Each point is reached from the start by the listed moves, each made 0, 1 or 2 times, or once backwards (-1), plus a little noise. Is the number of moves made odd or even? Then give how often each move was made.

Moves:
(1): [20  4 -5]
(2): [-5 23 -3]
(3): [ 3  3 15]
Start: [-7  8 -5]
Points:
[-11  60  18] -> even (0, 2, 2)
[15 16  5] -> even (1, 0, 1)
[-4 12  8] -> odd (0, 0, 1)
[  1  54 -31] -> even (1, 2, -1)

Moves:
(1): [24 -1  3 -4  1  0 11  3]
(2): [ 0 29 -3 -6 -5  2  4 -2]
(3): [-2  2 18 -2  7  2 -1 -3]
(4): [ 7  0  4 22 -3 -8 -2 -4]
(5): [  3   4 -10   4  23   6   0  -3]
(6): [ 0 -4  2  5 -6 20  0  0]
Start: [-4  6 -6  2 -1  7 -5 -6]
Points:
[ 23  46  -1 -11  31  -3  10 -10] -> odd (1, 1, 1, 0, 1, -1)
[-39  25  17 -18 -32  54 -11  -5] -> odd (-1, 1, 1, -1, -1, 2)
[ 60 -18  20  45  29  -2   7 -12] -> odd (2, -1, 1, 2, 1, 0)
[-22   0 -13  28 -36  -9 -17  -7] -> even (-1, 0, -1, 1, -1, 0)
[ 38  38  41 -25  -8 -12  19  -5] -> odd (2, 1, 2, 0, -1, -1)

Moves:
(1): [15  0  1 -3 -6 -4 -4 -3  0  1 -6 -1]
(2): [ 0 14 -2 -3 -1 -3 -5 -1  2 -3 -7  2]
(3): [-1  3 15 -1  6 -1  5 -2  0  7 -6 -5]
(4): [ 3  1  0 20  3 -6  5 -4  0  2  3 -2]
(5): [ 3 -2 -5  0 13  0 -2 -3 -3 -2 -4  0]
(6): [ 5  1  2  4 -2  8 -3  3  3 -2 -5  5]
(7): [ 2  2 -2  0  1  1 11  5  2  1  0 -3]
(8): [-1  0  0 -2  1 -7 -6 12  1  5  1  0]
(9): [ 1 -3  1 -3  3  0 -1 -3 13 -2  4  4]
Start: [ 8 -1  3 10 -1 -5  4  2 -9  2  5  0]
Points:
[ 37  -7 -19  21   9 -42 -26   6 -30   8  -2  -7] -> odd (2, 0, -1, 1, 2, -1, -1, 2, -1)
[ -1   9 -18   2   7 -15   5  34  25   0  22  10] -> odd (-1, 1, -1, 0, 0, 0, 2, 2, 2)
[ 60  11 -23  45  13 -26   6   7  -5  -1 -11   0] -> even (2, 1, -1, 2, 2, 1, 2, 1, 0)
[ 34  26   3 -25 -16 -20 -25   9  -5   2 -22   3] -> even (2, 2, 0, -1, 0, 0, 0, 1, 0)
[ 24   2 -22  44  31 -20  -1 -16  14 -14  12  12] -> even (0, 1, -1, 2, 2, 0, 0, 0, 2)
[ 39  -4  22  58   1 -10  19  15 -14  20  -6  -9] -> even (1, -1, 1, 2, 0, 2, 1, 1, -1)

Moves:
(1): [-5  0  4 -8  0 -6  5  8 -1 -9  7 -1  6  2  5  1]
(2): [ 6  9 -5 -8 -3  4  4 -4  0 -5  8 -7  3 -7 10  3]
(3): [  6   6   6   6  11   1  12  -3   2   1 -15  10   3   6   1  -6]
(4): [-4  1 -2 -5  6  0 -2  5  7  6  0 -1 -7 -8  7 -4]
(5): [ -8   4  -1  -9  12   3  -1  -8  -4   1  11  -7   1   7 -11  -6]
(6): [ 2  1 10 -6  2 10 -1  6 -6  1  0  2 -4 -3  1  7]
(7): [-2  2  1  1 -1 -2  7 -3  0  6  3 -2 -9  1  7  9]
(8): [ -5  -7  -2 -11  -8   9  -4  -1   4   1  -2   2  -2   2  -8  -7]
(9): [  5  -9   0   6   9   6   1  -5   4 -10   2  -9  11  -4   3   8]
(10): [ 0 -5  1 -3  3  4  4 -1  2 11 -7 -3 -3  7  5 12]
(11): [-2  3 -3  1 -2  6  4  1  4  0 11 10 11 -4 -3  3]
(12): [  2  -4 -17   3   8   8   6   7  -6  -7   1   3  -6   3   6   8]
(13): [ -4  -2  -1   3  -1   5   1  -2 -11   4  -8  -2  -2  -2   9  -7]
(14): [ 3 -5  1  5 -3  2 -1 -5  1 -1  6  6  4 12 11 -2]
Start: [ 0 -4 -2  0  0 -5 -1  3  6  6  3  0 13  4  0 -7]
Points:
[  1  -2 -45   4  -2  36  60 -15   2  20  -2  47  10  45  30   2] -> odd (0, 1, 2, -1, 0, -1, 2, 2, -1, 1, 2, 2, 1, 1)
[-25  -9 -12 -19   7  14   9  13 -45   0  18 -21  -1   0   7   9] -> even (1, 0, -1, -1, 1, 1, 1, 0, 0, 0, 0, 1, 2, -1)
[ 21 -16  13  22  -2  16  -8 -30   0   4  31 -30  29  -5  48  22] -> even (-1, 1, -1, 0, 0, 1, 1, -1, 2, 0, 0, -1, 1, 2)
[-29  -5 -43 -21  27  10  24  19  33 -11  30  33  15   6 -35 -19] -> even (1, -1, 1, 1, 1, -1, 1, 2, 0, -1, 2, 2, -1, -1)
